Each row is a point. The last column is the point's height on a tilted bowl or saddle (a function of degree 2), plus a little noise. Along how many of its main directions does it bend up, bend down or stay straight?

Points:
[[  1.9  -4.4  25.5]
 [-20.2 -25.6   5.3]
 [  2.1  31.2   4.1]
 [ -9.6  23.0  14.9]
 [  4.2 -24.0  11.2]
 [ -6.8 -22.7  14.6]
 [-17.6 -47.5 -30.6]
 [ 16.9  20.7   5.6]
 [ -3.9  18.4  19.5]
 [ -2.7  -5.6  26.4]
 [  3.6  13.3  21.2]
 [-17.4 -14.0  18.6]]
Directions: 0 up, 2 down, 0 straight

Points:
[[ 14.9  23.8  30.0  11.0]
 [-22.1   0.2   2.6  16.8]
 [ 45.5   8.7   9.6 -11.4]
 [  7.9 -11.9  -0.6   4.2]
 [  3.4  -0.3 -16.4  -0.9]
 [-37.1 -28.5   5.7  38.1]
 [ -5.1  17.7   7.7  15.6]
 [ 39.9  11.8 -25.9 -13.6]
 [ -4.0  -1.0  -6.6   4.6]
 [ -0.9  30.4 -12.3  30.4]
 [-21.3   8.2 -17.7  16.7]
 [ -7.2  28.8   8.3  26.7]
 [ -4.2 -21.9  15.3  29.5]
 [  8.2   7.3 -14.7  -0.1]
 [ -8.4 -19.8   1.7  17.0]
 [ 16.3  22.9 -23.7  11.6]
 [  6.8 -12.4 -22.5  -5.5]
 [ 32.5 -12.4 -28.3 -21.5]]
Directions: 1 up, 0 down, 2 straight

Points:
[[  1.9  18.2  16.5 -42.4 -43.7]
 [-33.8  -0.8 -17.6 -13.4 -14.0]
 [ -7.6  41.0 -14.1   1.2  -4.5]
 [-18.4  20.8  16.3   1.3  -8.2]
 [ 16.3  10.5 -33.4   6.7  -7.4]
 [  6.3   7.2   6.5 -16.2 -18.1]
 [ 10.0  -3.7 -18.3  -3.9 -16.4]
 [ 17.2 -20.3  -9.0   8.8 -19.8]
 [-12.3 -20.1   4.1 -20.6  -7.9]
 [ 22.2   0.4  17.6   7.0 -16.8]
 [ 34.2  14.1 -12.7  14.0   7.7]
 [-13.4  -2.5  20.8 -27.2 -13.0]
 [ 37.3 -24.0 -16.1   7.4 -23.3]
 [-14.0  48.6  10.3  -7.3 -21.4]
 [ 47.3  -9.1   7.9 -18.6 -26.1]
 [ 13.4   9.2 -10.7 -11.8 -15.7]
 [ 24.4 -11.5  16.3  10.2 -20.5]
 [ -5.9 -18.0  -1.6  -3.7 -13.4]
 [ 12.1 -15.1  13.0 -26.6 -20.0]
 [-10.4 -24.6 -26.6   5.7 -29.1]
 [  2.9  13.2  27.4   4.8 -17.9]
 [-19.8  -5.9  21.5 -29.0  -7.0]
 [  4.5  -7.0 -19.8  39.0 -10.0]
 [ -8.2   6.1  17.7  -7.8 -12.3]]
Directions: 1 up, 2 down, 1 straight

Points:
[[ -1.3  10.2  32.9   6.5   3.8 -26.2  -3.2]
 [-33.3  -6.1  -0.3 -25.6 -27.1  -0.4  15.4]
 [ 11.7   1.2  10.0   8.6   4.6 -10.6  -1.4]
 [ -2.5  18.4  26.8  19.4   5.7   3.5 -17.4]
 [-17.9  10.5   9.8   2.9 -14.1 -29.8  10.4]
 [  6.8   6.8  22.2 -59.2  19.4  -1.1 -17.0]
 [ 29.0 -27.2  18.1 -24.6   2.6 -22.2   2.4]
 [ 11.2  -5.7  -5.8   4.6   3.9  -7.3   2.0]
 [-10.4 -30.4  36.9 -35.8   4.8  27.7  33.6]
 [ 47.0  39.3  17.1  -4.9  21.4   9.0  -8.0]
 [ -0.8  26.3   2.5 -17.1 -24.1   0.4 -18.0]
 [  6.0 -14.1  29.3  -0.3 -14.9  34.7  -6.5]
 [-25.9  -3.2  -6.7 -11.1 -22.0   0.1   6.7]
 [-24.4   0.8  17.2  -4.3  15.9   2.9  -6.8]
 [ -4.2  51.1 -45.8 -13.9 -27.6  13.6   2.4]
 [ 14.1  10.4 -26.4  40.7  14.1   3.7  55.5]
 [-25.8  13.9  16.5 -25.0  -2.5  -4.6  -1.4]
 [-19.7   3.2  38.5 -10.9  11.4   6.8 -20.9]
 [-18.6  -7.1  -2.7  28.3 -19.5  -1.5  -6.2]
 [  0.1  16.5 -10.5 -21.5   9.2  -6.6  -4.6]
 [ -4.6  -8.6   0.8   0.9  50.6  16.2  13.3]
 [  3.5 -25.8  35.7 -13.5  14.4   0.3   7.8]
 [-22.4  -1.1  25.6  -2.0 -11.0  36.2 -26.5]
 [ -4.6   7.5 -21.1  -1.7   0.3  18.7  14.9]
 [-13.2  10.5  -2.1  -4.1 -15.6  -5.6  -0.8]
 [ 23.1   3.7  -1.2 -32.3   1.2  -8.4 -16.5]
 [-24.1  -9.2  -5.2 -11.2  14.2 -33.7  17.0]
 [ 39.4   8.5  -1.7 -16.7   0.0   5.6  -8.8]
 [-15.5   8.8  -2.7   0.3  19.5   9.8   6.1]
 [  1.9   8.7  12.0   6.7   0.1  -0.6  -6.5]
 [  3.0  11.0 -19.9  31.3   3.2 -21.2  29.6]
 [ -6.9   9.4 -27.2  37.7  40.5  16.7  71.7]
 [-18.3  -1.4   2.9 -16.7   9.9  -1.3   6.0]
 [ 25.0 -14.2  18.5 -10.2 -32.3 -11.9  -4.0]
 [ -6.2  -4.5  10.5 -37.8  16.9  14.9   1.8]
 [-15.6   2.5  -8.5 -20.1  11.3  -4.4  10.1]
 [-12.5 -21.4   3.8 -13.6   8.8 -42.8   4.4]
 [-17.1 -17.2  -9.8 -11.1  -7.8  15.2  15.1]
 [ 30.9   6.3  33.9 -10.6 -27.6   7.4  -0.6]
 [-44.6  -2.2 -10.2  11.5   0.2  10.2  26.2]
 [-28.3   1.6   6.5  30.1 -19.1 -11.9  -5.6]
 [ 19.6   1.2   7.5   7.1 -30.0   6.9 -12.7]
 [-24.0   8.8  19.6 -34.3  15.6  -5.0  -2.7]
 [  8.3 -33.9  12.1  -7.0   1.5 -12.0   1.7]
 [ -6.2 -11.4  -1.5  38.0   3.3  -8.3   3.8]
 [-13.3   8.4  11.8  13.1  -6.5  30.8 -18.6]
 [  0.7   0.0  -5.7  42.0  25.9 -14.8  20.6]
 [ -3.8  19.5  -9.5  -5.7   2.3   2.8   0.7]
 [-17.9  -9.7 -17.3 -30.3  12.3  -2.9  23.8]]
Directions: 3 up, 3 down, 0 straight
